Each row of a before or after table is a point. The points were changed in one or more steps. Then noise was added and the rows were shuffled. The steps act on how far a point lies along the listed directions, d1 being the first. What was done? A step turns or swaps two directions, mirrors them in a line or flattens them onto one, adds a multiple of one to another, or multiplies one. Angles are multiples of 10 degrees, from the lower direction toward the higher: turns from -170 to 170, lines from 10 to 170 but not 90. Use the fewest steps. Two steps may share a direction if one is a turn and the other turns, adds or multiplies; they go together, in the order done. Otherwise the lowest direction goes first.

Directions:
(1): | -54 | 308 |  33 |
(2): | -222 |  -15 | -221 |
(3): |  215 |   61 | -220 |
Before (12 x 3):
|  26 |  46 |  31 |
|  98 |  -9 |  27 |
| -28 | -21 |  62 |
| -62 |  16 |  31 |
| 107 | -23 |  10 |
| -14 |  41 | 108 |
| -17 | -40 |  66 |
|  74 | -14 |  -3 |
| -21 |  62 |  54 |
|   2 | -16 |  -7 |
|  15 |  -8 | -23 |
|  41 |  37 |  15 |
After, 12 rows:
|  83 |  43 |  61 |
| 143 |   7 | 144 |
|  91 |   6 |  89 |
| -39 |  -7 | -37 |
|  36 | -34 |  50 |
| 159 |  13 | 157 |
| 122 |  12 | 118 |
|  86 |  45 |  68 |
|  45 | -50 |  74 |
| -10 | -11 |  -1 |
| -13 |   0 | -12 |
|  55 |  41 |  34 |
Steps: flatten d1 and d3 onto the line at 30 degrees; multiply d2 by 2.5

Directions:
(1): |  163 | -189 |  290 |   11 |  234 | -104 | -141 | -176 |
(2): |  -63 |  391 |  157 |  -25 |  110 |  151 |   55 | -208 |
Before:
|  -42 |  120 |  -38 |   20 |  -24 |   41 |   38 |  -32 |
|   77 | -165 |   23 |  -11 |   47 |  -57 |  -59 |   -5 |
|   24 |   42 |   39 |   -9 |   73 |   16 |  -15 |  -57 |
|  -47 |  -11 |  -73 |   17 |  -94 |   -6 |   64 |   38 |
|    7 |   47 |   35 |   -3 |   89 |   13 |   28 |  -71 |
|   -5 |   65 |   57 |  -29 |   53 |   16 |   15 |  -43 |
|  -16 |  -65 |   28 |    4 |  -18 |    8 |  -22 |  -11 |
|    6 |  -44 |  -42 |  -35 |  -47 |  -23 |  -23 |   47 |
|  -20 |   25 |  -32 |    0 |  -28 |    9 |   31 |   -9 |
|   42 |  -53 |   82 |   12 |   42 |  -42 |  -38 |  -14 |
|   -8 |  -56 |  -19 |   19 |   22 |  -21 |  -44 |   43 |
|   35 |  -23 |   42 |   -4 |   30 |   10 |  -26 |  -32 |
After (12 x 8):
|    1 |  -95 | -133 |  -16 |  -78 |  -18 |    8 |   97 |
|   12 |  -83 |  -17 |   11 |  -36 |  -47 |  -18 |   71 |
|   -6 |   32 |   12 |    4 |    6 |    9 |   20 |  -48 |
|   48 |  -70 |    9 |   -1 |   59 |  -27 |  -37 |  -13 |
|  -25 |   55 |  -42 |  -40 |  -49 |   17 |    1 |   22 |
|   42 |  -77 |   19 |    6 |   78 |  -42 |   -5 |  -33 |
|  -35 |  -43 |   -8 |    2 |  -53 |   21 |   -3 |   14 |
|   28 |  -53 |   62 |  -24 |   63 |  -34 |  -22 |  -19 |
|   29 |  -62 |  -14 |   -4 |  -12 |   -4 |  -24 |   22 |
|  -40 |    6 |  -58 |   15 |   -7 |    9 |  -15 |   57 |
|   20 |   53 |   70 |   22 |   60 |    7 |  -12 |  -95 |
|  -50 |  100 |    7 |    8 |  -38 |   30 |   69 |  -46 |
Steps: turn d1 and d2 by -80 degrees

Directions:
(1): |  133 | -134 | -416 | -122 |  -68 |  -10 |   97 | -220 | -283 |   41 |  141 |  -77 |
(2): | -161 |  212 |  -75 |  -32 |  117 |  218 |  393 |  198 |   -7 |   59 |   54 | -236 |
(3): | -107 |  301 |   20 | -121 | -298 |   24 | -290 |  113 | -192 |  197 |   87 |  -85 |
Before, 9 rows:
|  -24 |   23 |   61 |   -6 |  -78 |    1 | -122 |   20 |    7 |   10 |    7 |   67 |
|    2 |  -45 |  -88 |  -54 |   -7 |  -12 |  -21 |  -46 |  -98 |  -14 |   19 |  -18 |
|  -34 |    6 |  -18 |   11 |   61 |   34 |  116 |   43 |   11 |  -15 |  -22 |  -34 |
|  -25 |   20 |   36 |  -10 |   44 |   32 |  121 |   47 |    8 |  -32 |    2 |  -43 |
|   -8 |   59 |  -75 |  -46 |  -22 |   19 |   24 |    4 |  -81 |   59 |   40 |  -33 |
|    4 |  -23 |   53 |   29 |  -32 |  -41 |  -72 |  -33 |   18 |  -29 |   -3 |   45 |
|  -14 |  -22 |   75 |   28 |   -8 |  -27 |  -87 |   -4 |   31 |  -19 |  -49 |   20 |
|  -32 |    2 |  -41 |  -12 |  -24 |   27 |    0 |    9 |  -18 |   25 |   18 |  -22 |
|   32 |  -58 |  -72 |   -5 |   62 |    0 |   61 |  -52 |    5 |  -30 |   15 |   -2 |
After:
|  -58 |    5 |  161 |   60 |   40 |    4 |  -44 |   56 |  102 |  -30 |  -76 |   18 |
|  -23 |   -7 |   89 |   39 |   14 |  -24 |   -9 |    9 |   63 |  -42 |  -17 |   32 |
|  -14 |   31 |   88 |   -6 |   -6 |   -6 |    0 |   41 |   16 |  -22 |  -20 |    0 |
|  -63 |   53 |  117 |   17 |  -12 |   40 |  -31 |   87 |   77 |  -16 |  -21 |   50 |
|   27 |   22 | -177 |  -81 |  -46 |   12 |   33 |  -54 | -158 |   72 |   82 |  -54 |
|   48 |  -84 | -221 |  -90 |  -21 |   -9 |   45 | -115 | -195 |    0 |   71 |  -51 |
|  -21 |   -8 |  -87 |  -20 |  -35 |   28 |    2 |  -16 |  -38 |   36 |   29 |  -24 |
|  -19 |    1 |    8 |   10 |   10 |  -13 |   -5 |   18 |  -10 |   -4 |  -19 |   15 |
|   71 |  -92 | -142 |  -41 |   28 |  -28 |   36 | -109 |  -57 |  -19 |   34 |    2 |
Steps: multiply d1 by 2.5; flatten d2 and d3 onto the line at 60 degrees
